Rows are points. Each copy is the shape, with its points in the same order, turned, moved and blurred by noise. Is it also mirrored, or only turned?

Shape, 8 rows:
[[-21.0   8.7 -13.8]
 [-12.1   7.4  -4.1]
 [ -2.4 -46.2  -9.0]
 [ -7.5  -3.3 -13.1]
 [ -1.8 -24.6   9.3]
 [ -5.4   7.6  -6.1]
 [ 34.6  11.6  30.9]
 [-23.4   1.4   4.4]]
Copy 1, 8 rows:
[[ -4.4  15.3 -15.1]
 [ -5.1   2.9  -7.4]
 [ 46.8  13.4  11.3]
 [  6.1  12.0   0.3]
 [ 29.7  -2.9   7.5]
 [ -4.5   4.6   1.1]
 [ -8.6 -35.1  36.1]
 [  2.2  -4.0 -20.3]]
Copy 1 is: only turned
Copy 2 (8 x 3):
[[  9.7  18.5   3.2]
 [  4.8  10.4   6.4]
 [-32.9  27.5 -37.3]
 [ -0.1  14.6 -11.7]
 [-31.7  12.1 -15.7]
 [ -0.8   5.9  -5.5]
 [-18.8 -47.0  -7.7]
 [ -8.4  14.9  12.3]]
Copy 2 is: only turned

Shape (8 x 4):
[[ 19.1  13.9   7.2  17.5]
 [-14.0   1.7  37.5 -10.6]
 [  4.9   8.0 -16.3  21.4]
 [-10.5 -29.2  20.1 -10.2]
 [ -0.1  -7.9  -8.7  13.0]
 [-10.0  16.2  36.6 -16.5]
 [ 28.3   6.8 -19.9  10.6]
 [ 21.0  12.5   4.4  27.4]]
Copy 1 (8 x 4):
[[ 27.0   8.1   2.6 -10.8]
 [-20.6  20.3  -3.9 -31.0]
 [ 19.6   0.1  20.9   7.8]
 [-31.2   6.8 -13.6  -1.9]
 [  1.7  -0.4  10.0  10.3]
 [-14.9  15.1   0.6 -44.2]
 [ 32.5 -16.5   6.2   4.2]
 [ 32.8  12.8   4.5  -3.2]]
Copy 1 is: mirrored
Copy 2 (8 x 4):
[[ 13.6   9.5 -14.6  24.8]
 [ 24.0 -20.2  18.2  -6.2]
 [-15.3   6.1 -15.8  24.9]
 [  1.1   2.2  34.7  -7.6]
 [-14.8   7.5   1.2  14.9]
 [ 29.8 -22.9   4.1 -10.8]
 [ -7.0  27.4 -24.7  16.4]
 [ 10.1  12.3 -14.4  33.8]]
Copy 2 is: mirrored
Copy 3, 8 rows:
[[ 19.4 -19.9  11.0   4.6]
 [-22.7 -27.0   6.9 -26.7]
 [  9.6   0.1   6.7  22.6]
 [-28.9  -6.5  31.1 -19.1]
 [ -2.5   2.6  19.5  14.5]
 [-12.9 -28.0  -7.3 -29.6]
 [ 30.1  10.1  15.9  10.1]
 [ 23.1 -20.9  10.6  16.1]]
Copy 3 is: mirrored
Copy 4:
[[  2.4 -21.2  -7.9 -18.5]
 [-22.6  26.0 -15.5 -22.6]
 [ 15.2 -19.3  -6.4   8.3]
 [-12.2  29.4   9.5  -8.4]
 [  7.7  -4.4   3.4   4.5]
 [-33.8  11.8 -27.8 -22.3]
 [  1.9 -38.3  11.1   5.7]
 [ 14.0 -25.5  -5.3 -15.8]]
Copy 4 is: only turned
